Rows are points. The last column is the point's height on a tilted bowl or saddle (a function of degree 2), plus a little noise. Along how many of its main directions does it bend up, bend down or stay straight?

Points:
[[-0.46 -0.06 -0.42]
 [-0.33 -0.35 -0.33]
 [-0.58  0.11 -0.36]
 [-0.26 -0.03 -0.38]
 [ 0.78 -0.19  0.76]
 [ 0.50 -0.18  0.29]
 [-0.94 -0.04 -0.29]
 [-0.33 -0.09 -0.40]
 [-0.17 -0.45 -0.20]]
Directions: 2 up, 0 down, 0 straight

Points:
[[-0.17 -0.42  0.27]
 [ 0.26 -0.43  0.47]
 [-0.26 -0.17  0.24]
 [-0.48 -0.54  0.03]
 [-0.47  0.32  0.47]
 [ 0.02 -0.51  0.42]
 [-0.30 -0.47  0.20]
 [ 0.06  0.16  0.32]
 [ 0.70 -0.62  0.77]
 [ 0.11  0.68  0.42]]
Directions: 1 up, 1 down, 0 straight

Points:
[[-0.04 -0.09  0.10 -0.17]
 [-0.27  0.12 -0.01 -0.28]
 [-0.04 -0.60 -0.62 -0.38]
 [-0.26  0.20 -0.57 -0.61]
 [-0.27 -0.20  0.36 -0.10]
 [ 0.04  0.06 -0.21 -0.33]
 [ 0.90  0.19 -0.33 -0.71]
 [ 0.52  0.29  0.23 -0.43]
 [ 0.42 -1.11  0.66 -0.30]
 [ 0.19  0.35  0.04 -0.39]
 [ 0.48 -0.09  0.32 -0.26]
 [ 1.11 -0.36 -0.58 -0.79]
 [-0.07 -0.29 -0.24 -0.23]
 [-0.12 -0.23  0.88 -0.14]
 [-0.31  0.31  0.21 -0.31]
 [ 0.35 -0.13  0.12 -0.23]
 [-0.03  0.33 -0.22 -0.45]
 [ 0.57  0.30  0.32 -0.45]]
Directions: 0 up, 3 down, 0 straight

Points:
[[-0.27 -0.72 -0.38 -0.45]
 [-0.08  0.13 -0.45 -0.16]
 [-0.12  0.68  0.20 -0.43]
 [-0.56 -0.19 -0.02 -0.03]
 [ 0.46  0.08 -0.25 -0.41]
 [-0.45 -0.73 -0.06 -0.08]
 [ 0.22  0.24  0.19 -0.35]
 [-0.20 -0.18  0.12 -0.06]
 [-1.02  0.59 -0.62 -0.72]
 [-0.45 -0.31 -0.15 -0.10]
 [-0.50 -0.26  0.28  0.15]
 [ 0.60 -0.24  0.46 -0.77]
 [-0.33  0.71 -0.10 -0.34]
 [ 0.37  0.66  0.32 -0.65]
 [ 0.16  0.49  0.26 -0.43]
 [ 0.14 -0.42  0.14 -0.29]]
Directions: 1 up, 2 down, 0 straight

Points, 18 rows:
[[-0.13  0.54 -0.05 -0.02]
 [ 0.75  0.12  0.60 -0.09]
 [-0.04  0.71  0.27  0.08]
 [-0.04  0.10 -0.21 -0.18]
 [ 0.09  0.01 -0.27 -0.22]
 [ 0.22  0.55 -0.28  0.01]
 [-0.44 -0.05  0.39 -0.32]
 [-0.53  0.15  0.16 -0.29]
 [ 0.09 -0.42  0.36 -0.36]
 [-0.79  0.18  0.54 -0.45]
 [-0.71  0.51 -0.37 -0.43]
 [ 0.75  0.25 -0.27 -0.10]
 [ 0.01 -0.05 -0.20 -0.24]
 [ 0.21  0.17  0.35 -0.01]
 [ 0.03 -0.99  0.23 -0.89]
 [-0.34 -0.28  0.31 -0.41]
 [-0.40 -0.01 -0.25 -0.39]
 [-0.94 -0.12 -0.67 -1.02]]
Directions: 0 up, 3 down, 0 straight
